Each wall is flat, endless, passes through zero and stands at right angles to its row. A trip goes straight from one point to another. Which walls does it cross, in order?

Walls:
(1): [ 35  24 -30]
(2): [-76  33 -14]
(3): [21 83 48]
Trips:
[ 50 -24 -48] to [20 12 54] => 3, 1
[-24 -75  16] to [-23  14  26] => 2, 3
[-29 -58 -19] to [49 17 47] => 2, 3, 1
[ -2  47 -33] to [-7 19 13] => 1
[ 56  54 -28] to [ 6 95 22] => 2
[37 13 10] to [-33 -17 -11] => 3, 1, 2
[ 5 47 14] to [ 58 -26  80] => 2, 1

Walls:
(1): [-14  19   7  36  18  11   3 -35]
(2): [-14 -26 -22  -9  13  14  -8 -32]
(3): [-61  -2  30   4  -5  49 -67 -20]
(4): [-16  12   1  64 -34  31 -47 -31]
Trips:
[ -7  35  21 -41  33  18  -5 -21] to [-26 -47  21 -17 -25  20  -9 -23] => 4, 1
[ 30 -13  30 -27   9  47  27  -6] to [ 36 -10 -11   2 -17  -4 -50 -20] => 3, 4
[ 41  38  12 -24 -16   4  18   3] to [-31 -55  -1   4 -37  16  39   6] => 2, 3
[-16  22   3 -15  25  -7   9 -35] to [ 6 29 15 -3 39  8 -5 61] => 2, 3, 1
[  8  -3 -31  -5  32  83   5 -43] to [-27   8 -19 -39 -14 -16 -65  12] => 1
[ 14 -47 -12 -32  35   4   3   5] to [ 33  10 -95   8 -12 -28 -24  63] => 2

Walls:
(1): [ 16 -10   2 -52 -26 -19  12 -11  23  11 -31 -14]
(2): [  9   2 -55  -5   2   7  17 -18  27  13  36  -1]
(3): [ 44 -38  56   0 -31  35 -11 -25  17  22  85   2]
(4): [-21  29  11 -28 -17 -12  27  51  38 -13   8  42]
(5): [  9 -30 -29   3   5 -46  29  25  -7  -7 -13  26]
(6): [ -2   4 -45 -15  38  13  11  -4 -20 -11 -15  34]
Trips:
[-12  19 -13   3   7 -29  46 -33   9  36 -27 -11] to [ 23 -12   4 -44  20   1  24  14  35 -22 -17 -17] => 4
[ 21   1 -17  -7 -40  13  32   2 -95  32 -56 -69] to [  1  -2 -36  40  57  33   3   3  -2 -17 -14  14] => 6, 1, 2
[ 14  31  22 -53 -47  47  33   7 -33   0  43 -16] to [ 24  17 -14  -8 -23  28  24  20   9  -3  31  17] => 6, 1

Walls:
(1): [-20 -14 -60  -3  -7  33  56  -5 -47   9  25 -63  81  50 -25  77  11 -18
   9 -21]
(2): [  1 -22  62 -38   7  12 -20  -9 -33  60 -16  16   0 -53  10  34  29  15
   6  -6]
(3): [ -9 -53  12 -21 -41  10 -30 -13 -19 -42  13  15 -19 -54   0  14   0  -8
  78  18]
(4): [-38 -33 -32  36  -3  45   2   1 -16  23 -19 -27 -17 -21  14   0  -3 -38
 -10  20]
(5): [ 18 -23  -2   3 -27 -41   1 -34 -14 -16  11 -39  73 -64 -31  -3 -35 -48
   8  42]
Trips:
[ 43 -43  18  11  36 -15 -65  -5  -4  36   7 -26  65 -28  56  64 -38  24
 -48 -21] to [ 28  23  36 -59 -26  -3  10 -37 -14  10 -31 -26  19  11  38 -13  -1 -26
   1 -43] => none
[ 12 -18 -18  46  25  11 -16 -22  24 -18  52  28   8  45   4  11  42   9
 -19  14] to [ 31 -24  -5 -35 -52  30  -1  57  19 -11  11 -21  -3 -21  95 -14 -46 -75
  52 -12] => 4, 3, 5, 1
[ 41 -23 -47  13 -15   5  -9  11  36  20 -20  13  18 -70  10  -6  54  -7
  65  -5] to [ 33  35  74 -10   4   4  33 -19  15   4  10   8   6  -9  10  -3   3 -52
 -12   6] => 4, 3
[-14  32  34  17 -76 -30  32  54 -14 -23 -29   8  -2 -17 -21  63   0 -22
  54   1] to [-63   0  -5  20 -17  36 -14 -31  27 -11  19 -16  33  -3  19 -84 -31  17
 -15   0] => 2, 4, 1, 3
[-39 -27 -29 -45  12 -42  28 -39  30   4   9 -19  33  10  -8 -32  16  13
 -48  21] to [  4  -6 -46 -51  34  -2  54   8  21  11  22  26 -33   6 -16   0 -17  16
  19   7] => 5
[ 16 -43 -10  22   3 -61  18   3  29   0  24  36  44  -3  22  -8 -15  24
  17  11] to [-22  42  61  29  13 -39  -3 -64  -1  10  -7 -41  62 -15 -23  32  10 -20
  44  23] => 1, 2
[-25 -60  27 -15  14  43 -29 -27  15  -6  39 -49  -7  52  33  28  -5  17
   8  -3] to [ 26   6  28 -48  28   6  14 -72 -39  43 -72  49  17 -11   4 -53 -25  12
  42 -58] => 4, 1
